Every row gives one point. To make a cloud, some directions were put in groups of two or more. Within a group, all points are equally far from the middle, so they leave a hole (a ring in 2 directions, a hollow ball in 3). The other directions are filled evenly. Then the cloud was stretched, turned, moved and blurred a little. Count the holes, and give their numbers of directions, smallest first.

Cloud (13 x 2):
[[ -2  39]
 [-36   0]
 [  2 -53]
 [ 22  17]
 [ -9  39]
 [-35 -15]
 [ 21  19]
 [ -9 -54]
 [-10 -54]
 [-27  24]
 [-33  13]
 [-17 -51]
 [-31  17]]
Holes: 1 (2)

Cloud (14 x 2):
[[-39 -43]
 [ 18 -34]
 [ 36 -33]
 [-12 -38]
 [ 16  -1]
 [ -2 -47]
 [ 38  34]
 [ -8  36]
 [-40 -41]
 [ 45 -24]
 [-10  12]
 [ 22  32]
 [-33  26]
 [  5  -6]]
Holes: 0

Cloud (21 x 3):
[[-22  22  40]
 [ 15  20  40]
 [-24   6  49]
 [-24   6  48]
 [-44 -34  23]
 [ 22 -37  30]
 [-42  -9  39]
 [ 34  -2  34]
 [-45 -26 -19]
 [ 27  19 -18]
 [-29 -43 -22]
 [ 40   9  -5]
 [-34 -23 -32]
 [ 35 -25 -19]
 [ -7 -43 -31]
 [-19  -5  52]
 [ 30 -42   9]
 [-52   2   1]
 [ 30 -26 -26]
 [  8  37  11]
 [  8 -51  22]]
Holes: 1 (3)

Cloud (21 x 3):
[[ -6  26  24]
 [-18 -48  21]
 [ 25 -39 -18]
 [ 49   6  20]
 [-10  21   4]
 [-37   3  -9]
 [-29 -39  31]
 [ -1  21 -36]
 [ 56  54   0]
 [ 66  18 -38]
 [ 19 -21 -36]
 [ 24  41 -16]
 [ 26  38 -12]
 [ -5  47 -44]
 [ 11   4   8]
 [ 32   0 -31]
 [ 18   2 -37]
 [ 47  -5 -29]
 [-14 -36  26]
 [-43 -20  35]
 [ -7 -29  42]]
Holes: 0

Cloud (27 x 4):
[[-36  -9   5  56]
 [ 13 -26  12 -20]
 [-16 -25 -38 -16]
 [ -9 -26 -43 -26]
 [ 39  -8 -27  45]
 [-31 -35 -10 -11]
 [  7 -13 -20  43]
 [ 21  22  12  48]
 [-11  38  29  26]
 [ -2  -2 -14 -48]
 [ 16 -88   3  31]
 [-29  46 -39  18]
 [ 45  11  -9 -16]
 [  3 -10  29  -3]
 [ 25 -28  16  82]
 [-58 -12  -9  -3]
 [-31 -20 -27  -9]
 [-16  46  -1 -30]
 [ 54  29 -35  18]
 [ 15  43 -20  31]
 [  9  32  11  48]
 [ 32  30 -19 -30]
 [ 19  -4 -46  20]
 [-11 -25 -36  -3]
 [-59  -5  -3 -29]
 [  8  46  -2  -4]
 [  9 -51  -6 -27]]
Holes: 1 (2)

Cloud (26 x 4):
[[ 32 -44  28 -17]
 [ 45 -44  10 -29]
 [ 11 -49  -6 -37]
 [-29  10   6  42]
 [ 34  22  -7  17]
 [ 58  14 -33  -4]
 [-15 -43   2 -41]
 [ 24 -52  28   1]
 [ 38  13 -51   5]
 [  0  26 -40 -19]
 [  5  30   7  -3]
 [-38 -39  18 -28]
 [-19   1   8 -57]
 [ 43  16 -49 -13]
 [ 28 -56  15  11]
 [-44   0  -9  28]
 [  5  19 -48  -2]
 [ 41  15   3 -13]
 [ 37  -4  19 -29]
 [-16  29 -13 -33]
 [-19  34  -4   0]
 [ 34 -55   1 -21]
 [-24 -40  46   1]
 [ 59  12 -36 -20]
 [ 23 -54  25  11]
 [ 36 -44  25 -19]]
Holes: 2 (2, 2)
